Rows are points. Examples show where two turns around zero, p and q, send a point. Where does a point land after both, in the order given? Backwards means that the second turn is done in reverse. Each puzzle has new turns, and all numbers are rounded.

Turn p:
[0.06 0.18] => [-0.04  0.19]
[ 0.30 -0.37] => [ 0.45 -0.17]
[ 0.47 -0.08] => [0.45 0.17]
[-0.41  0.17] => [-0.44 -0.06]
[-0.42  0.10] => [-0.41 -0.13]
Turn q:
[0.16 0.10] => [0.15 0.11]
[-0.14  0.24] => [-0.16  0.23]
[-0.52 -0.15] => [-0.50 -0.20]
[ 0.50 -0.19] => [ 0.51 -0.14]
Where do these land?
p, then q: [ 0.03 -0.15] => [ 0.11 -0.10]
p, then q backwards: [-0.29 -0.04] => [-0.25 -0.16]
q, then p: [-0.04 -0.40] => [ 0.20 -0.35]
p, then q: [0.30 0.59] => [-0.10  0.65]

Turn p:
[-0.13 -0.26 -0.35] => [ 0.18 -0.10 -0.41]
[0.04 0.50 0.19] => [-0.03  0.36  0.39]
[ 0.18 -0.22  0.26] => [-0.19 -0.31  0.14]
[-0.04 -0.38  0.60] => [-0.62 -0.35  0.07]
[-0.25  0.19 -0.32] => [ 0.20  0.33 -0.23]
[ 0.18  0.18 -0.38] => [0.45 0.08 0.02]
Turn q:
[-0.05 -0.30  0.48] => [ 0.34 -0.37  0.27]
[-0.20 -0.29  0.12] => [-0.02 -0.35  0.11]
[ 0.21 -0.49 -0.60] => [-0.20 -0.29 -0.72]
[-0.05  0.23 -0.08] => [-0.12  0.21  0.05]
[-0.03  0.35 -0.06] => [-0.11  0.33  0.09]
[0.11 0.50 0.13] => [0.10 0.48 0.19]
Where do these land?
q, then p: [0.30 0.05 0.06] => [ 0.26 -0.02  0.17]
p, then q: [-0.32  0.29 -0.76] => [ 0.03  0.72 -0.50]
q, then p: [-0.09  0.15  0.08] => [-0.13  0.08  0.12]
p, then q backwards: [ 0.16 -0.40  0.40] => [-0.46 -0.35 -0.10]
q, then p: [-0.05 -0.08  0.22] => [-0.10 -0.19  0.10]

Turn p:
[-0.04 -0.15 -0.33  0.41  0.18 -0.17] => [-0.02  0.03 -0.02  0.58  0.04  0.13]
[ 0.21 -0.32 -0.19 -0.28 -0.16 -0.13] => [-0.01 -0.44 -0.27  0.02 -0.13 -0.13]
[0.20 0.44 0.38 0.40 0.14 0.29] => [ 0.45  0.54  0.22 -0.14  0.28  0.02]
[-0.36  0.51 -0.21 -0.24 -0.39  0.06] => [-0.29  0.37 -0.21 -0.34 -0.48  0.19]
[ 0.12 -0.07  0.52 -0.33 -0.15 -0.38] => [-0.01 -0.20  0.24 -0.29 -0.14 -0.60]
[ 0.40 -0.04  0.02  0.24  0.47 -0.07] => [ 0.23  0.06 -0.06  0.32  0.49 -0.21]
[-0.29 -0.48 -0.45  0.43 -0.29  0.35] => [ 0.10 -0.30  0.05  0.38 -0.25  0.77]
[ 0.12 -0.09  0.27 -0.13 -0.13  0.32] => [ 0.23 -0.16  0.10 -0.36  0.07  0.07]
[-0.35  0.21  0.00 -0.50  0.33 -0.26] => [-0.68  0.11 -0.05 -0.18  0.12 -0.25]
Turn q:
[-0.07  0.56 -0.34  0.32 -0.06 -0.56] => [-0.23  0.46 -0.35 -0.14 -0.26 -0.62]
[-0.12 -0.02 -0.13 -0.38 -0.14  0.04] => [ 0.12 -0.13 -0.01 -0.39 -0.04  0.12]
[ 0.20 -0.25 -0.30 -0.06 -0.02  0.09] => [ 0.26 -0.07 -0.30  0.05  0.00  0.20]
[ 0.05  0.21 -0.27 -0.11  0.01  0.39] => [ 0.16  0.34 -0.01 -0.16 -0.04  0.33]
[-0.31 -0.61  0.57  0.13  0.17  0.28] => [-0.35 -0.57  0.38  0.41  0.12  0.38]
[ 0.06 -0.38  0.58  0.07 -0.22  0.26] => [ 0.12 -0.42  0.50  0.37 -0.04  0.14]
[ 0.20  0.49 -0.10  0.03  0.26 -0.49] => [-0.08  0.39 -0.21 -0.13  0.27 -0.56]
Where do these land?
p, then q backwards: [-0.13 -0.11  0.46 -0.16 -0.14  0.58] => [-0.19  0.06  0.10 -0.70 -0.10  0.27]
p, then q: [ 0.31  0.11  0.26 -0.01 -0.22 -0.25] => [ 0.25 -0.11 -0.10 -0.05  0.03 -0.45]
p, then q: [-0.39 -0.21  0.09 -0.43 -0.16  0.22] => [-0.04 -0.44  0.21 -0.30 -0.03  0.37]
p, then q: [-0.08 -0.22 -0.37  0.41  0.15 -0.41] => [-0.29  0.15 -0.07  0.53 -0.39 -0.08]
p, then q: [-0.12 -0.17 -0.35  0.04  0.66 -0.22] => [-0.69  0.15 -0.24  0.27 -0.02  0.13]
p, then q: [ 0.24 -0.08 -0.43  0.09  0.11 -0.08] => [-0.04  0.19 -0.39  0.23 -0.15  0.10]
p, then q: [ 0.17  0.69  0.34  0.06 -0.40  0.17] => [ 0.54  0.32  0.22 -0.48  0.11 -0.36]

Turn p:
[ 0.22  0.02 -0.44 -0.39 -0.18  0.14  0.00  0.16] => [ 0.03  0.11 -0.59 -0.13 -0.01  0.02 -0.11  0.29]
[-0.60  0.12 -0.40  0.05 -0.14 -0.25  0.42  0.18] => [-0.46  0.18 -0.17  0.17 -0.48 -0.47  0.26 -0.03]
[-0.01  0.42  0.44 -0.19  0.47 -0.30 -0.28 -0.09] => [-0.13  0.55  0.54 -0.15  0.33  0.21 -0.13 -0.07]
[ 0.25 -0.34  0.23  0.24  0.36  0.22 -0.01 -0.05] => [ 0.08 -0.43  0.25  0.15  0.40  0.14  0.02  0.09]
[-0.31 -0.25 -0.18 -0.23 -0.54 -0.30  0.43 -0.01] => [-0.05 -0.09 -0.19 -0.35 -0.55 -0.56  0.14  0.08]
[-0.07  0.33  0.45  0.65 -0.03 -0.22  0.29  0.17] => [ 0.09  0.08  0.60  0.35 -0.35  0.17  0.49 -0.08]
[0.07 0.24 0.57 0.35 0.35 0.08 0.36 0.15] => [-0.15 -0.07  0.59  0.15  0.05  0.40  0.47  0.11]
[-0.10  0.01 -0.38 -0.33 -0.24 -0.15  0.07 -0.09] => [-0.04  0.19 -0.39 -0.22 -0.13 -0.32 -0.04  0.01]
[ 0.33 -0.10 -0.01  0.17  0.07  0.54 -0.29 -0.43] => [ 0.28 -0.35 -0.22  0.02  0.46  0.35 -0.06 -0.36]
[-0.21 -0.08 -0.28 -0.60 -0.27  0.20 -0.49  0.14] => [-0.15  0.11 -0.49 -0.26 -0.15  0.03 -0.70 -0.01]
[ 0.43 -0.36  0.00  0.28  0.15  0.02 -0.49 -0.14] => [ 0.50 -0.23  0.08  0.26  0.43  0.02 -0.32 -0.04]
Turn q:
[ 0.25  0.57 -0.54 -0.11  0.07  0.07 -0.08 -0.16] => [-0.20  0.44 -0.46  0.04  0.27 -0.44 -0.10  0.00]
[ 0.53  0.04 -0.51  0.25  0.00 -0.22 -0.22  0.21] => [ 0.31  0.08 -0.15  0.23  0.06 -0.67 -0.08  0.34]
[ 0.45  0.03  0.00  0.29 -0.07 -0.76 -0.13 -0.14] => [ 0.43  0.01  0.21 -0.09 -0.28 -0.72 -0.14 -0.24]
[-0.35 -0.18 -0.04 -0.17  0.55  0.09  0.33  0.22] => [-0.21 -0.31  0.11 -0.27  0.43  0.19  0.43  0.14]
[-0.79 -0.25  0.40  0.18 -0.10  0.12  0.47  0.23] => [-0.24 -0.23  0.30 -0.12 -0.35  0.65  0.64  0.01]
[ 0.47  0.00  0.46  0.16 -0.10  0.25 -0.07 -0.22] => [ 0.37  0.33  0.27  0.22  0.06  0.23 -0.34 -0.19]
[-0.55 -0.07  0.36 -0.08  0.00  0.25 -0.26  0.04] => [-0.47 -0.25  0.21  0.14 -0.12  0.45 -0.08 -0.07]
[-0.44 -0.32 -0.07 -0.15 -0.18  0.21  0.03 -0.29] => [-0.12 -0.33 -0.34  0.08 -0.12  0.42  0.09 -0.21]
[ 0.43  0.18 -0.05 -0.37 -0.18  0.00 -0.08  0.11] => [ 0.12  0.25 -0.16 -0.22  0.04 -0.09 -0.44  0.23]
Where do these land?
p, then q: [-0.17 -0.05  0.58 -0.03 -0.21  0.23  0.31 -0.23] => [ 0.16 -0.15 -0.15 -0.29 -0.05  0.64 -0.16 -0.15]
q, then p: [ 0.13 -0.01 -0.14 -0.05 -0.03  0.49  0.12 -0.05] => [-0.15  0.03 -0.23  0.35  0.18  0.23  0.13  0.02]
p, then q backwards: [-0.38 -0.27  0.18 -0.19  0.66  0.03 -0.38 -0.24] => [ 0.00  0.28  0.29 -0.32  0.63  0.02 -0.49 -0.12]
q, then p: [-0.13  0.66  0.10  0.30  0.28 -0.38  0.13 -0.09] => [-0.19  0.43  0.41 -0.40 -0.15 -0.20  0.34 -0.27]
q, then p: [ 0.16 -0.04 -0.38 -0.24  0.04 -0.31 -0.10  0.61] => [-0.06  0.20  0.09  0.08 -0.24 -0.25 -0.35  0.64]
p, then q: [ 0.53  0.03 -0.38 -0.09  0.02 -0.20  0.42  0.06] => [ 0.16  0.19 -0.02 -0.34  0.17 -0.32  0.35  0.47]
q, then p: [ 0.19  0.13  0.20  0.00 -0.17 -0.15 -0.54  0.10] => [ 0.29  0.15  0.26  0.11 -0.21  0.04 -0.42 -0.20]
p, then q: [-0.41 -0.39 -0.36 -0.35 -0.30  0.25  0.48 -0.36] => [ 0.03 -0.64 -0.62 -0.44 -0.21 -0.12  0.16 -0.09]
q, then p: [ 0.08 -0.05  0.20  0.64 -0.27  0.03 -0.43  0.20] => [ 0.49 -0.13  0.39  0.29 -0.44  0.18  0.11 -0.15]

Turn p:
[ 0.47 -0.23  0.35  0.00 -0.12 -0.40 -0.37  0.15  0.13] => [ 0.34 -0.09  0.32 -0.52  0.19 -0.13 -0.02 -0.45 -0.01]
[-0.07  0.10 -0.38 -0.26  0.47 -0.07 -0.09 -0.16  0.09] => [-0.33  0.24  0.12 -0.03  0.04  0.48 -0.18  0.15  0.16]
[ 0.21  0.02  0.06 -0.29 -0.32 -0.20  0.37 -0.04  0.34] => [ 0.00 -0.31  0.21 -0.05 -0.18 -0.13  0.26 -0.09  0.51]
[-0.13  0.42 -0.13 -0.39 -0.08 -0.10  0.02 -0.32  0.44] => [ 0.01  0.01  0.01  0.23 -0.10  0.30 -0.12 -0.05  0.71]
[ 0.05  0.04 -0.04  0.54 -0.45 -0.13  0.15  0.07  0.37] => [ 0.14 -0.51  0.07  0.29  0.40 -0.38  0.00 -0.04  0.13]
[ 0.10  0.17  0.28 -0.23  0.60  0.29 -0.22  0.16 -0.56] => [ 0.17  0.74 -0.02 -0.31 -0.29  0.13 -0.07  0.27 -0.38]
[-0.60 -0.10  0.32 -0.40 -0.36 -0.02 -0.18 -0.03 -0.40] => [ 0.14  0.04 -0.33  0.24 -0.64  0.13  0.01 -0.53 -0.24]
[ 0.38 -0.43 -0.13  0.02 -0.26  0.23 -0.39  0.49 -0.11] => [-0.23 -0.03 -0.08 -0.52  0.06 -0.56 -0.29 -0.26 -0.26]
[-0.16  0.21  0.20 -0.02  0.20 -0.01 -0.01  0.23  0.04] => [ 0.24  0.06  0.16  0.08 -0.18  0.06 -0.20  0.17 -0.08]
[-0.14  0.49  0.36  0.21  0.09  0.28 -0.05 -0.38  0.41] => [ 0.59  0.01 -0.31  0.22  0.18  0.20 -0.12  0.33  0.37]
[ 0.11 -0.54 -0.50  0.63  0.47  0.38  0.36  0.05 -0.12] => [-0.59 -0.22 -0.14 -0.14  0.48 -0.06  0.16  0.68 -0.56]
[-0.22 -0.13 -0.40  0.17 -0.23 -0.25  0.40 -0.21 -0.62] => [-0.48  0.05  0.00  0.52  0.03 -0.04  0.55 -0.19 -0.33]
Turn q:
[ 0.26 -0.22  0.18  0.13  0.10  0.17  0.09  0.11 -0.12] => [ 0.23 -0.04 -0.17  0.20  0.13  0.27  0.11 -0.03  0.12]
[ 0.13 -0.25  0.23  0.19  0.37 -0.09  0.47 -0.20 -0.17] => [ 0.16 -0.09 -0.29 -0.11  0.63  0.14  0.09 -0.19  0.09]
[ 0.07 -0.24  0.23 -0.24  0.36 -0.21  0.22  0.19 -0.03] => [ 0.33 -0.22 -0.10  0.06  0.36 -0.05  0.12  0.01 -0.32]
[-0.19 -0.44  0.23  0.12 -0.35  0.35  0.34 -0.20 -0.25] => [-0.14  0.39 -0.14  0.06  0.12  0.43  0.33 -0.50 -0.05]
[-0.33  0.16 -0.30 -0.08 -0.17  0.05  0.08  0.21  0.63] => [-0.55 -0.22  0.41 -0.07 -0.16  0.05  0.08  0.30 -0.26]
[-0.42 -0.15  0.40  0.09  0.09  0.20  0.08 -0.62 -0.20] => [-0.16  0.45 -0.23 -0.15  0.33  0.22 -0.36 -0.48 -0.16]
[ 0.74 -0.03 -0.13 -0.09  0.14 -0.48 -0.43  0.00  0.21] => [ 0.64 -0.15  0.47  0.07  0.04 -0.30 -0.13  0.37  0.38]
[ 0.12  0.47 -0.62 -0.37 -0.24 -0.36 -0.38 -0.41 -0.40] => [ 0.21  0.29  0.11 -0.65 -0.56 -0.67 -0.12  0.04  0.27]
[ 0.14  0.32  0.23  0.26 -0.21  0.52  0.22  0.16  0.03] => [-0.34  0.21 -0.37  0.29 -0.05  0.31  0.15  0.31  0.20]
[-0.64 -0.23 -0.11  0.42  0.08  0.30  0.14 -0.19 -0.27] => [-0.43 -0.10 -0.27 -0.18 -0.03  0.34 -0.15 -0.66 -0.02]
[-0.04  0.36  0.02  0.05 -0.32 -0.29 -0.26  0.51  0.23] => [-0.24 -0.15  0.21  0.45 -0.30 -0.45  0.06  0.27  0.00]
[ 0.16  0.26 -0.36 -0.48  0.15 -0.16 -0.57  0.44  0.34] => [ 0.28 -0.36  0.37  0.02 -0.53 -0.29 -0.19  0.57 -0.25]
Where do these land?
p, then q: [ 0.16  0.13  0.00 -0.42  0.06  0.29  0.01  0.25  0.34] => [-0.04  0.07  0.47  0.24 -0.24 -0.15  0.02  0.23 -0.26]
p, then q backwards: [-0.46  0.11 -0.12 -0.15  0.34 -0.38 -0.09  0.27  0.25] => [-0.11 -0.25 -0.02  0.14  0.09  0.30 -0.51  0.00  0.46]
p, then q: [-0.19  0.06  0.42  0.33  0.15  0.46 -0.19  0.39 -0.16] => [ 0.48 -0.13 -0.12  0.11 -0.45 -0.38  0.17  0.00  0.35]
q, then p: [-0.07 -0.26 -0.18  0.36  0.36  0.06  0.48 -0.30 -0.56] => [-0.58  0.03 -0.25 -0.23  0.05  0.52  0.08  0.21  0.47]
q, then p: [ 0.27  0.39 -0.29 -0.16 -0.26  0.24 -0.13 -0.45  0.23] => [ 0.29  0.04  0.15  0.08 -0.47 -0.25 -0.45 -0.06  0.36]
q, then p backwards: [ 0.30  0.40  0.23 -0.39  0.27 -0.24 -0.39 -0.07 -0.42] => [ 0.05  0.38  0.46  0.19 -0.16  0.59 -0.23  0.32  0.00]
q, then p: [ 0.06 -0.41 -0.08 -0.05 -0.58  0.54  0.34  0.40 -0.16] => [-0.13 -0.20 -0.39  0.43 -0.12 -0.43  0.48  0.52  0.16]
q, then p: [-0.10 -0.13 -0.43  0.30  0.10 -0.43 -0.01 -0.13  0.25] => [ 0.25 -0.33 -0.05 -0.34 -0.22  0.45  0.07 -0.17 -0.01]
q, then p: [-0.14 -0.40 -0.10 -0.10  0.26  0.18 -0.40 -0.46  0.12] => [ 0.29  0.43 -0.45 -0.39 -0.04  0.01 -0.08 -0.18  0.15]
q, then p backwards: [-0.13  0.47  0.36  0.32 -0.31 -0.32  0.48  0.09 -0.25] => [ 0.26  0.08 -0.53  0.18 -0.51  0.36  0.15 -0.27 -0.29]
p, then q backwards: [ 0.30 -0.35  0.18 -0.04 -0.41 -0.40 -0.10  0.02  0.36] => [-0.08 -0.41 -0.45  0.24  0.20 -0.45  0.08 -0.08 -0.16]
